Each row is a point. The window is the flat piece filled in between its corners: a triangle in 3 columns, a solid with four corners in 4, and so on. A path goes straight from each point to the next, and from the last back to the first. List the points from which the path goes on through the window.
In the rows, 128 means zero.

Window, 4 rows:
[[151 102 168 112]
 [114 129 147 112]
 [157 133 116 147]
 [119 176  81  63]]
Path:
(1): [138 152 138 164]
(2): [129 178 136 125]
(3): [116 125  80  69]
(4): [127  99 120 101]
(5): [143 144 131 140]
(6): [146 137 153 140]
(7): [161  89 116 142]
(8): [119  93 111 131]
(9): [165 149 122 144]
(10): [147 184 136  86]
(11): [131 116  99 136]
(12): [143 115  98  89]
(13): [144 157 114 134]
(14): [124 183 117  75]
(15): [117 130 110  98]
(16): [184  98  78  99]
Through the window after points: 4, 8, 10, 12, 14, 16

Window, 6 rows:
[[155 154 135 164 138 187]
 [135 155 103 135  56 116]
 [ 87 149 116 142 101 128]
 [113  93 168 139 164 138]
 [133 109 114 132 156 165]
 [116 108 153 121 212 111]]
Path:
(1): [115 135 106 162  98 130]
(2): [124 130 107 157 126 115]
(3): [105 152 141 131 105 135]
(4): [116 125 144 113 182 126]
(5): [122  93 142 188 163 106]
(6): [134 133 111 155  96 136]
(7): [149 184 155 115 133 166]
(8): [118 140 119 111 107 156]
(9): [116 141 145 208 159 137]
(10): [113  87 153 168 163 125]
(11): [143 146 133 119 142 184]
(12): [ 89 164 139  99 100 152]
Through the window after points: 4, 6, 8, 10

Window (8 x 8):
[[117  93 127 102 156 176  80 128]
 [154 101  93 138 138 193 141 127]
 [ 66 102 176  80 109  92  98 153]
 [151 165 122 136 129  72 128 173]
 [208  99 106 125 115  78 133 162]
 [161 171 168 108 115 100 131 119]
 [164 152  81 107 135 135 129 116]
 [111 146 120 137 114 124  92 120]]
Path:
(1): [111 137 143 116 150 120 115  91]
(2): [ 93 114 154 133 168 116 119 114]
(3): [140 101 116  83 118 174  78 147]
(4): [122 129 158  90  72 110  89 151]
(5): [ 74 109 145 111 147 104 112 135]
(6): [137 115 123 135 154 129 115 119]
(7): [157 127 115 116  84 144 142 179]
(8): [150 156  96 106  99 124 100 157]
(9): [130 117 122 117 170 128 145  80]
(10): [109 148 122 153 150 109 124 104]
(11): [126 142 125 122 105 127  91 131]
(12): [139 180 117 128  99 112  89 200]
(13): [149 138 139 126 141  85 143 114]
(14): [115 118 138 111 195 109 134 119]
(15): [134  98 101 107  82 174  63 162]
(16): [136 137 132 104 111 160 103 161]
Through the window after points: 2, 4, 8, 10, 12

Window (8 x 8):
[[140  80  98 131 176 111 144 162]
 [119 122 124 150 128 101 147 168]
 [155  96 130 163 129 115 130 134]
 [137  64 147 138 110 186 175 155]
 [123 118 104 122  61 106 114 120]
 [148  87 112 160 155 193 204 143]
 [ 98 124 104 147 100 102  66 136]
 [134 138 137 105  94 141  95 126]]
Path:
(1): [121 123 125 149  78 126 130 184]
(2): [129  91 102 141 142 109 151 115]
(3): [ 93  99 127 108 130 123 144 108]
(4): [157 107 102 151  84 130 112 149]
(5): [154 131 111 109  76 116 107 193]
(6): [ 74  99 111 164 139 117 115 103]
(7): [ 99  88 125 128 123 114 100 110]
(8): [119 125 105 152 105 124  99 151]
Through the window after points: 7

Window (9 x 9):
[[181  90 179 129 139  83 108 143  68]
 [ 70 123 121  97 126 146 140  72 154]
 [141 128 138 138 153 149 146 102 147]
 [138 144 168  86  62 157 115 113 125]
 [159  94 110 189 151  68 148 148 115]
 [145 147  88 124 158  90 148 140 178]
 [137 141 143 160 143  75 123 105 130]
 [ 76 140 110 130 153 141 132 110  75]
 [111 123 164 130 148 123 121 221 115]]
Path:
(1): [114 162 170 120 131 112 138 139 118]
(2): [135  51  84 156 145 122 100 130 145]
(3): [135 127 128 127 118 124  99 125 124]
(4): [105 131 149 128 130 101 171 133 101]
(5): [115 124 139 134 104 101 195 124 125]
(6): [109 127 131 109 158 147  93 124 144]
(7): [106  90  95 126 115 110  72 139 141]
(8): [122 144 144 128 149 109 154 112 106]
Through the window after points: 1, 5

Window (11 x 11):
[[135  83 164 157 134  88 130 185 139 108 140]
 [142 108 123 172 141 100 161 153 133 158 171]
 [164 143 135  51  66 100 146  69 102 147 118]
 [137 105 113 168 146  85 166 179  89 114 114]
 [120 106 122  71 113 152 159 141 130 165 110]
 [ 88 158  99  81  87 129 118  99 154 151  94]
 [ 85  84 148 153 172 103 140 140 102 136 141]
 [111 101 117 146 146 120 151 171 108  87 180]
 [112 106  84  63  64 126  93 108 110 181 116]
 [148 115  99  96 124 166  94  96 128 151 104]
 [113  93 105 127 202  75 134 183 140 122 152]]
Path:
(1): [139 138 138 104 101 123 139 148  98 137 138]
(2): [104 131 148 124 131 118 118 159 112 146 144]
(3): [167  92  86 113 104  97 168 109 114 122 121]
(4): [129  83 120 127 133 104 147 139 127 133 130]
(5): [128 129 126 138 137 133 115 141 115 144 132]
(6): [133 126 130 102 120 138 133 151 113 147 120]
(7): [138  96 111 126 124  99 124  99 126 126 124]
(8): [ 81  97  93  83 110  95 131  97 172 125  95]
(9): [126 123 114 104 114 133 119 142 102 145 131]
(10): [124 140 166  96 117 130 130 166  87 169 121]
(11): [120  91  78 126 109 120 143  81 157 120 128]
(12): [123  80 121 119 125  67 138 120 138 117 122]
(13): [104 148 106 130 139 159 142 197  81 165 165]
(14): [116 154  55 113 159 124  84 188  76 144 142]
(15): [113  87 140 128 115 115 157 129 140 136 123]
(16): [130  75  88  94 124  85 159  80 140 151  93]
Through the window after points: 2, 4, 6, 16

Window (11 x 11):
[[125 118 141 164 201 142 107 137 121 174 158]
 [142 138 137 139 151 132 108 128 140 122 100]
 [105 135 179 162 167 124 185 145  60 141  58]
 [138 123 153 170 109 100 129 136 186 165 108]
 [101 113  93 137  86 173  73 136 149 140 137]
 [120 139 134  89 130  81 106 142  72 130 146]
 [ 94 103 116 162 141 161  94 177 172 137 110]
 [135 121  75  80 154 118 168 138  87 177 110]
 [128 169 100  82 118 163 151 174 137 165 131]
 [ 37 139 104  97  96 115 117  97 146 135  87]
 [ 80 164  98 152 150  75 100 106 101 119 162]]
Path:
(1): [120 155 105 111 112 142 102 153 143 166 123]
(2): [ 91  81 114 155 125 171 142 121 119  92 144]
(3): [108  85 101 104 117 160 163  84 136 115 129]
(4): [118 138 130 134 140 130 106 161 131 164 117]
(5): [112 171 103 147 122 110  66 152 119 172 137]
(6): [107 113 124 119 133 119 131 125 141 128 132]
(7): [103 124 100 141 125 104 143 154 149 107 164]
(8): [111 161 134 143 150 107  94 101 104 178  95]
(9): [ 85 129  89 143 133 119  99 171 135 160  80]
(10): [129 110 149 130 137 187 129 135 163 122 170]
(11): [ 91 128 107 129 130 114 138 119 114 101 156]
(12): [ 93 149 113 158 144 124  65 149 146 177  97]
(13): [ 95 158 123 161 134 104  67 126  97 141  95]
(14): [110 129 129 120 150 108 142 139 105 135 144]
(15): [105 117 116 129 147 152 171 138 118  96 151]
(16): [131 133 110 137 141 116  89 144 126 187 110]
Through the window after points: 1, 7, 9, 11, 13

Window, 12 rows:
[[ 91 151 160  92 131 146 104 105 148 151  91  84]
 [137 103 135 107 157 112 131 118 159 196 123  94]
 [127 128 129 120 101 128  97 124 110  82 139 182]
 [108 106 122  88 172 142 128 166 158 165  86  89]
 [140 121 149 162 106 111 130 138  88  74 116 124]
 [ 99  83 125 110 136 159 147 108 167 185  73  94]
 [113 166 124  82 129 148 155  94 174  98 119 109]
 [130 134 120 141 127 105 130 151 147 176  71 128]
 [142 130 121  96  81  98 128 124  67  89 108 143]
 [146 130 113 122  62 125 103 145 124  93 135 118]
 [100 130 111 150  88 103 135 157  75 122 145 139]
 [160 141 109 153 104 146 121 148  59 127 123 140]]
Path:
(1): [137 131 153  78  67 152 119 146 113 147 114 173]
(2): [134 128 150 144  90 131 143 149 114 139 142 134]
(3): [131 142  97 110 115 111  91 124 107  81  99 126]
(4): [142 138 111 132 110  99 115 105  98  83 111 115]
(5): [123 110 142  66  60 143 136 174  99 145 118 161]
(6): [137 142 163 101 100 142 151 144 146 197  73 176]
(7): [119 118  91 150 138  93 107 129 118  92 123  68]
(8): [125 137 105 148 129  92 128 128  96  85 123 102]
Through the window after points: 4, 6

Window (12 x 12):
[[174 209 146 149 147 139 136  94 145 117 200  98]
 [147 197 135 113 152 135 111  62 112 120 188 149]
 [124 205 124 134 140 139 166  86 136  78 185 140]
 [114  72 159 110 102  99 117 110 108 126  93  98]
 [133 126 119 144 164  95 128 161  87 156 103 118]
 [148  88 135  83 146 125 134 118 145 136  76 116]
 [ 92 112 120 119 144 131  94 175 126 160 132 110]
 [111 127 144 145 155 121 107  82 150 123  91 112]
 [123 135 154 121  92 142 149  86 128 163  81 130]
 [138 101 114 121 103 156 108  99 108 118  63 101]
 [130 103 192 115 121 163 122 110 110 112  60 129]
 [130  59 118 161 143 127 119 156 116 163 125 142]]
Path:
(1): [148 117 150 134 186 174 120 125  75 146 115  70]
(2): [135 136 131 122 128 114 124 112 142 117 127 128]
(3): [115 165 135 106 118  77  97 156 130 102  55 113]
(4): [150  73 133 145 137 185 156  63 108 151 171 117]
(5): [127 128 144 136 153 131 158 110  97 135 109  79]
(6): [117 139 140 124 109 137  73 105 148 119 128 164]
(7): [154 161 141 129 103 122 104 136 125 121 112 148]
(8): [131 127 136 129 173 144 145  98 116 142 122  98]
(9): [120  99 163 154 144 154 169  94  92 160  75  63]
(10): [141 143 149  95 105 129  90 110 139 102 121 167]
(11): [139 149 132 116 131 112 134 129 130 117 129 134]
(12): [110 134 165 144 145 159 133  83 123 133 134 108]
(13): [120 115 134 116 147 155 127 100 108 133 124 114]
(14): [159 132 151 143 115  98 128 113 133 127 100 137]
(15): [111 173 132 132 124  98  76 165 168 147  54 134]
(16): [155  62 133 131 125 175 161  67  78 122 148 105]
Through the window after points: 3, 9, 15

Window, 14 rows:
[[131 121 126 142 154 104 103 123  95  72 131 101  93  68]
 [139 151  94 133  77  75  51 111 133 143 129 125 188 166]
 [175 128 120 139 197 124 100  91 156 145 115 134 168 177]
 [113 190 127 137 137 105 109 147 129 166 131 124 163 171]
 [173 159 103 155 123 123 158 125 136  77 114 107 100  51]
 [146 154 118 152 171 164 133 131 104 100 100  99 205 204]
 [147 158 140  94 146 136 127 105 132  68  90 146 114 112]
 [144 133 126 111 108 127 141  78 103 105 165 110 114  62]
 [147 137 142 156 140 142 128 114 105 151  56 100 146 200]
 [130 129 103 160 124 139 148 105 122  66 145 132  72 121]
 [119 134 111 127 151 154 123  89 161  81 115  68 101 103]
 [151 163 129 127 170  76 154 102 128 115  93  96 177 214]
 [120  79 121 124 122 122 143 132 154  90 131 122 123  78]
 [106 152 150 179 120 121 145  80 128  66 115 131 116  58]]
Path:
(1): [146 140 153 144 132 115 134 123 144  99 133 135 145 153]
(2): [142 137 102 140 147 128 122 109 113 116 106 115 140 130]
(3): [ 96 128  86 124 153 107 129 117 124 102  97 138 150 134]
(4): [184 162 161 145 145 113 146  93 138  97 126  71 129 166]
(5): [158 126 157 137 149 114 124 105 128  84 118 107 124 132]
(6): [114 166  83 129 149 119 128 114 122 112 110 113 138 118]
(7): [126 149  74 116 152 118 172  87  99 118 129 110 110  76]
(8): [160 131 178 141 100 137  90 113 144  84 136 110 140 126]
(9): [141 148 146 149 127 134 119 114 127 103 127 112 134 145]
(10): [131 136  70 144 165 105 136 119 128 130 117 114 145 133]
(11): [107 168  85 114 158 131 153 102 105 144  67  98 153 159]
(12): [158 129 143 157 143 135 112 122 120  88 122 115 142 146]
(13): [160 129 142 151 113 138 120 112 135  71 146 110  94 116]
(14): [116 147 102 130 149 113 126 108 118 127 113 127 144  95]
(15): [103 175  68 134 189  76 113  42 126 122 126 113 136 113]
(16): [156 113 171 132 101 158 134 147 118 100 120 110 129 145]
Through the window after points: 3, 5, 7, 11

Window (14 x 14):
[[ 93 125 150 163 131 143 195 134  48  92 151 134 129  97]
 [140  98 136  99  92 160 181 106 163 179 163 131 107 143]
 [144 164  81 122 162 104 159 149 170  96  79 127 136 137]
 [176 160  95  52 145 146 141 166 137 144 126  93 193 121]
 [ 95 156  78 109 103 125 150 129 144 160 156 115 121 136]
 [133 129 132 133 111 142 176 158 143 193 170 164  87 116]
 [139 159  70 109 115 130 153 112 160 146  85 154 134  87]
 [128 125 128 183 142 130 127  84 139 181 136  88 195 140]
 [127 147 115 111 119 108 149 129 161 155 122  88 142  90]
 [130 103 148 102 142 140 117  92 138 149 165 131 122 132]
 [128 129 107 115  87  89 124 170 158 145 106 126 132 181]
 [130 166 110 136  89 153 138 134 143 111 145 116 142 123]
 [112  90 102 153 146 128 125 103 212 121 134 170 194 137]
 [115  77 118 160 148 168 141 144 113 137 155 117 137 117]]
Path:
(1): [158 136 102 128 130 126 161 136 123 128 151 145 135 112]
(2): [ 52  98 143 118 120 146 143 120 159 174 103  95 136 147]
(3): [ 81 119 126 131 116 164 138 174 151 163  87 139 178 139]
(4): [144 129 113 129 129 133 156 113 119 124 166 121 128 125]
(5): [161 119  83 146  94 130 170 124 112 153 168 136 145 114]
(6): [ 85 118 183  88 135 164 161 118 165 140 125 119 103 146]
(7): [ 97 140 133 103 119 159 127 155 121 166 105 112 162 148]
(8): [180 148  86  95 140 121 154 141 155 126 143 110 164 113]
Through the window after points: 5, 7

Window (14 x 14):
[[114 153 156 147 138 111 165 169 163 180 121 132 112 115]
 [159 132 130 139 161 136 152 157 192 161  82 130 130 112]
 [100 113 130 121 134 143  98 162 138 103 133 151 158  85]
 [106 108  83 155 103 159 114 168 151 107 129 101 138 104]
 [173 124 143 161 149 135 170 175 139 183 129 152 129 122]
 [140 144 131 172 103 100  83 130 101  81 129 140 115 151]
 [142 100 111  96 113 129 123 167 168 104 148 108 127 108]
 [ 78 145 102 144 128  98 108  77  95 132 156 183 171 167]
 [108 125  85 105 138 151 106 135 109  95 137 108 119  82]
 [ 97 134 136 163 159  91  98 107  97 157 150 121 178 157]
 [107  83 106  84 108 145 126 168 131 139  87 115 141  85]
 [107 108 177 170 178 103 187 106 131 158 123 166 136 160]
 [144 131 183 173 137 134 151 101 155 199 131 145 129 132]
 [115 103 115 106 141 170 106 183 157 141 118 125 105 126]]
Path:
(1): [125 149 155 126 128 134 137 153 138 110 111 124 150 130]
(2): [116 152 138 137 144 123 147 143 133 139 105 125 169 133]
(3): [139  38 105 115 151 173 112 171 199 176 136 148  67  75]
(4): [107 114 120 149 161 111 101  96 143 154 144 175 122 126]
(5): [111 134 139 144 127 121 157 139 115 139 126 139 155 152]
(6): [110 136 143 123 125 136 129 145  99 131 139 126 138 134]
(7): [135  94 124 199 168  70 153 111 203 155 109 164 143 120]
(8): [131  64  77 142 126 106  99 134 143 144 168 145 100 114]
Through the window after points: 4, 8
